Every row gives one point. The points of each table are mixes of a few directions, plus a little noise. How many directions does each table use, and how many do they share? Where both have some left over, give the other angles between the two spaces (their principal angles), to ten degrees, smallest first.

First (6 x 2)
[[ 13  66]
 [-11 -60]
 [ 10  57]
 [  2   6]
 [-13 -70]
 [  0   0]]
Second (4 x 2)
[[ 69 -27]
 [-69  26]
 [-10   4]
 [ 11  -3]]
Directions: first 1, second 1, shared 0; angles 80

First (6 x 6)
[[  0   5  40 -28  76  76]
 [-40 -18  10   5  18 -11]
 [ 38  18   7 -15  14  41]
 [ 25   6 -47  25 -88 -68]
 [-35 -14  25  -7  45  20]
 [ 12   1 -35  20 -66 -56]]
Second (9 x 6)
[[-18  34 -74  27 -47 -26]
 [-20 -53  32  19  72 -28]
 [  7 -28  50 -14  39  12]
 [ -6  52 -77  16 -72 -11]
 [  1 -52  69 -10  71   4]
 [ 17  46 -28 -16 -63  24]
 [ 18  40 -19 -18 -55  26]
 [-13 -42  31  11  58 -17]
 [ 11   3  16 -14  -5  16]]
Directions: first 2, second 2, shared 0; angles 40, 40

First (9 x 11)
[[  2 -17  17  50  15 -27  24  20 119   6 -15]
 [ 10 -32 -69  30  59  -9  15  31 -16   3  12]
 [  7  18  45 -18 -65 -52  -1  27   4 -57 -82]
 [ -4  18 -43  -5  18  34 -15  -3 -75  28  34]
 [-20  77  10  21 -22  58 -17  -9 -12  67  21]
 [-10 -31  66 -61 -29  13 -40 -73  17  16  93]
 [  9 -11 -24  38  10 -48   5  55  30 -11 -23]
 [  2 -39  19 -39  27  38  29 -67   9 -21  10]
 [  5  17 -23 -17 -13  -8   3  20 -77 -34 -48]]
Second (8 x 11)
[[  9   8 -67  15  59  83  58 -35 -48   8 -35]
 [ 35 -21  15 -16 -89  21 -26 -73   3  28  33]
 [-12  -4   4 -23  46  41  30 -31 -16 -16  -8]
 [ 40 -45 -13 -16 -70 -60 -29   2 -23 -29  -5]
 [  1 -18  -1  41  44   6  50   4  90  -4 -32]
 [-28  18  40 -48  -9 -34 -46  24 -43 -15  30]
 [-33  70  26  26 -12  12 -41  31  12  64  42]
 [-13  -7  -1  18  32 -69   2  76  27 -35 -28]]
Directions: first 5, second 5, shared 4; angles 90

First (9 x 14)
[[ -4 -38  15  17   6 -37 -18  -5 -37  -9 -30  16  22  32]
 [ 13 -16 -11  26 -27 -24  27  -5 -34 -17 -10  28  23  -2]
 [-21   1  27  17 -69 -20 -16 -29   9  22  14 -11  20  11]
 [ 55  11 -24 -61  55  11 -40  41  42  29   3 -22 -57  16]
 [-74 -21  33  30   6 -16 -21 -58 -14  10 -18 -27  31   8]
 [-79   3 103  58 -43 -32  -9  10 -77   6  -4  -5 113  34]
 [ 84  28 -79 -64  39  13 -10  23  62  47  10 -37 -82 -17]
 [ 39   3 -27 -38  16  56  10  21  53 -55  21  47 -70 -19]
 [-10  33 -39  13  16  48  76   0  -4 -35  15  10   0 -62]]
Second (8 x 14)
[[ 36 -11 -32 -28  30  17  -3   9  26 -21  -3  20 -49  -5]
 [ 28  34 -72  21 -18 -30  57 -17 -22  56   1 -51  21 -41]
 [ 21  12 -43   2   3  -9  25  -7  -2  20  -2 -19  -4 -20]
 [ 25  11  28  -6 -47   0  -6  37   1  -8  20  27   7  17]
 [-38  31  60  45 -85 -33  11   7 -45  38  19 -22  89  13]
 [-25 -73  35 -56 112  63 -78  -4  60 -96 -26  67 -96  34]
 [-88 -13  75  30  -2  -6 -27 -27 -25  -1 -10 -14  53  21]
 [ 39   9 -50  -9   6  -2  22   3   8  11   1  -7 -21 -19]]
Directions: first 6, second 3, shared 3
